Each row of a before or after table is a point. One or more steps were done to the points. Then noise was added and the rows were shuffled. The steps act on columns, c1 being the first. Name the steps. A step turns or swaps two columns, mirrors them in a line or flattens them onto one, adds a multiple of one to another, or multiplies or shifts one. Angles are multiples of 10 degrees, from the lower column toward the higher: turns from -170 to 170, lines from 10 to 170 but not 90. Use the fewest steps. Two steps may share a column if one is a turn and the other turns, adds or multiplies; they go together, in the order done. Otherwise the lowest column goes first.

Before (9 x 2):
-48  13
-41  4
5  -49
28  -40
-49  48
67  -37
-12  29
50  -36
-18  64
After (9 x 2):
-42  14
-24  52
50  -40
3  -41
31  -33
-35  2
-17  -49
2  27
11  63
Steps: add 0.5 times c2 to c1

Before (10 x 4):
-6  -95  15  19
7  28  1  20
1  0  4  9
23  30  37  17
46  26  39  -15
1  -31  20  0
-16  11  50  16
14  30  26  12
-11  26  4  -31
-6  -56  8  -12
After (10 x 4):
0  37  -3  1
-1  -22  -16  26
-20  -21  -17  -40
4  52  22  -15
23  -2  -47  -19
-2  1  -3  12
12  89  34  25
-5  -13  -38  17
0  -7  -47  22
-40  17  -49  21
Steps: turn c2 and c3 by -150 degrees; add 0.5 times c3 to c1; multiply c4 by 1.3

Before (12 x 9):
12  -58  -37  -17  2  17  -50  24  -39
46  -45  29  -26  -51  0  9  22  -46
31  -49  8  32  -52  -49  -7  53  18
-60  -45  -4  27  -31  -33  3  12  59
57  -56  38  34  7  -31  -34  -15  -12
30  31  -36  31  39  -1  -58  -42  -2
1  18  -47  35  27  36  26  -15  44
-2  12  -47  58  8  -38  25  -39  -1
-51  -11  -23  -21  31  9  -64  6  47
-23  -73  -23  -16  30  -60  13  30  -28
4  17  -5  -44  16  10  -32  19  42
-49  18  17  52  -3  -29  26  45  35
After (12 x 9):
13  4  14  23  12  58  61  -12  60
-60  -18  -9  50  41  -25  -17  42  -3
-46  13  51  7  0  62  -51  17  -14
37  -34  44  32  23  5  45  -46  34
21  3  -32  4  13  94  20  -27  -29
-12  -8  26  21  -36  68  -26  -55  21
7  29  6  -42  -79  34  -45  -21  -47
-54  17  -35  0  64  -2  63  -2  48
-33  -4  -32  -30  45  -17  7  -20  40
21  14  -15  58  57  -35  -8  12  44
25  -35  1  72  9  13  -2  39  -1
-51  50  -40  11  -28  37  -6  -22  -38
Steps: turn c1 and c7 by -100 degrees; turn c2 and c6 by -130 degrees; turn c3 and c4 by -40 degrees; add 0.7 times c9 to c5; multiply c8 by -1

Before (14 x 12):
-7  -34  -21  -50  -38  -25  -24  -20  21  -4  30  -65
70  6  3  -41  34  -20  -7  6  -13  -14  5  -38
-32  -11  -23  0  29  6  0  -33  3  -16  -22  -14
18  -95  27  -37  32  -19  -41  29  53  13  -18  12
19  15  -3  0  47  -5  5  48  -57  -11  28  2
22  9  -17  -24  4  35  -21  -46  20  16  6  5
9  -13  -17  18  -33  54  4  39  18  32  -37  3
11  -39  0  -28  -3  24  -12  17  3  30  30  -43
49  -18  -14  11  12  15  -32  -22  -52  57  -51  21
51  -35  -31  69  28  -2  -25  -15  -28  -2  22  -8
17  -18  7  14  -35  10  -38  4  -12  -17  -40  56
-2  40  47  -8  14  -28  -25  -26  -50  7  14  -49
8  -74  14  -20  3  2  12  1  16  -17  5  -12
-9  -43  -14  -5  20  -39  16  -37  24  59  15  18
After (14 x 12):
-59  29  -21  -44  13  11  -29  12  40  -41  -31  53
-33  7  -11  -39  18  69  -24  -19  -5  -10  7  -16
-32  -40  7  14  -17  67  -37  -4  31  47  -18  -32
-47  15  50  -36  -49  13  -22  -52  -26  -34  40  36
-5  -53  -15  3  -51  60  -33  -19  -21  -27  -16  -50
0  22  -27  65  -25  38  -21  -28  -31  -7  -37  6
-58  17  -17  -15  28  -65  18  -21  -18  -37  -46  -52
-44  1  12  -26  15  -15  10  3  -6  6  -71  18
-42  -41  -19  42  14  47  1  34  37  -22  -10  -25
-32  -16  26  -28  55  43  -39  26  -26  -4  -91  -20
-84  -22  -22  -7  9  1  1  -15  -32  4  -12  24
-36  32  -1  -17  0  46  -17  27  2  -51  -36  15
23  2  3  -38  -7  -9  -7  24  -36  -14  7  40
-33  27  -5  22  -48  -13  3  47  -55  7  17  3
Steps: shift c1 by -50; swap c2 and c11; add -0.7 times c3 to c8; turn c4 and c8 by -30 degrees; turn c5 and c9 by -80 degrees; add -1.5 times c7 to c6; turn c10 and c12 by -140 degrees

Before (12 x 18):
5  7  13  0  1  3  -23  1  -14  10  -9  -7  5  -22  19  -10  8  37
4  -15  -9  6  -12  3  18  12  11  14  -2  13  -7  3  -12  45  -26  40
-18  -11  16  -14  -6  4  -27  10  -43  5  1  5  32  4  -3  43  -12  -30
-2  9  13  21  -11  -13  -7  7  6  6  2  16  0  19  20  -3  -26  -10
-5  -14  10  3  95  2  -20  7  -32  12  79  13  7  24  20  -12  -14  -5
-14  26  20  -9  -18  11  6  -12  1  3  -10  12  1  11  -17  -1  -4  32
-12  -5  -19  -12  -18  -3  -8  -50  6  -25  -10  15  68  -18  8  1  18  32
-16  -12  3  -16  -19  -8  -6  12  4  -21  5  -11  20  -19  12  7  -27  13
27  12  -4  10  11  9  6  8  9  -4  -2  -50  -6  4  -3  -7  -26  31
-6  18  -41  3  -16  13  -30  12  -2  6  -6  5  2  -18  -20  -7  9  29
-12  10  15  9  -17  -23  -5  -2  -64  13  16  -5  -4  -4  15  -4  -21  38
-4  29  -17  -11  2  -1  -17  9  8  15  12  -15  11  7  19  1  4  24
After (12 x 18):
-18  -25  -3  20  -5  -30  -56  -10  36  6  1  5  33  4  -2  44  -14  5
-16  -10  9  14  -19  12  -36  -12  -8  -20  5  -12  20  -20  11  7  -22  -8
5  -10  3  -10  -12  40  -12  -12  -16  14  -1  13  -7  2  -12  44  -24  3
-13  25  -10  20  -19  31  -24  12  8  2  -10  11  1  10  -17  -1  -11  11
-5  17  29  -29  -16  29  -60  -12  8  5  -6  4  3  -19  -20  -7  30  13
-5  -24  -9  4  95  -4  -50  -8  25  12  79  13  6  24  20  -12  -21  2
5  2  -10  8  0  37  -53  0  16  10  -9  -7  5  -23  19  -10  1  2
-2  11  -24  -8  -10  -10  -37  -6  -2  6  2  16  0  20  20  -3  -42  -13
-4  30  20  -3  2  24  -46  -8  3  15  12  -16  11  7  20  0  17  0
-12  -2  23  -3  -19  33  -38  50  -8  -26  -11  15  68  -18  8  1  34  -3
-12  -13  -17  2  -17  38  -35  2  64  12  17  -5  -4  -4  15  -4  -33  -23
28  15  -4  -10  12  32  -24  -8  -3  -4  -2  -50  -6  4  -3  -7  -28  9
Steps: mirror c2 and c9 in the line at 10 degrees; turn c3 and c4 by 140 degrees; add 0.7 times c3 to c17; swap c6 and c18; shift c7 by -30; multiply c8 by -1
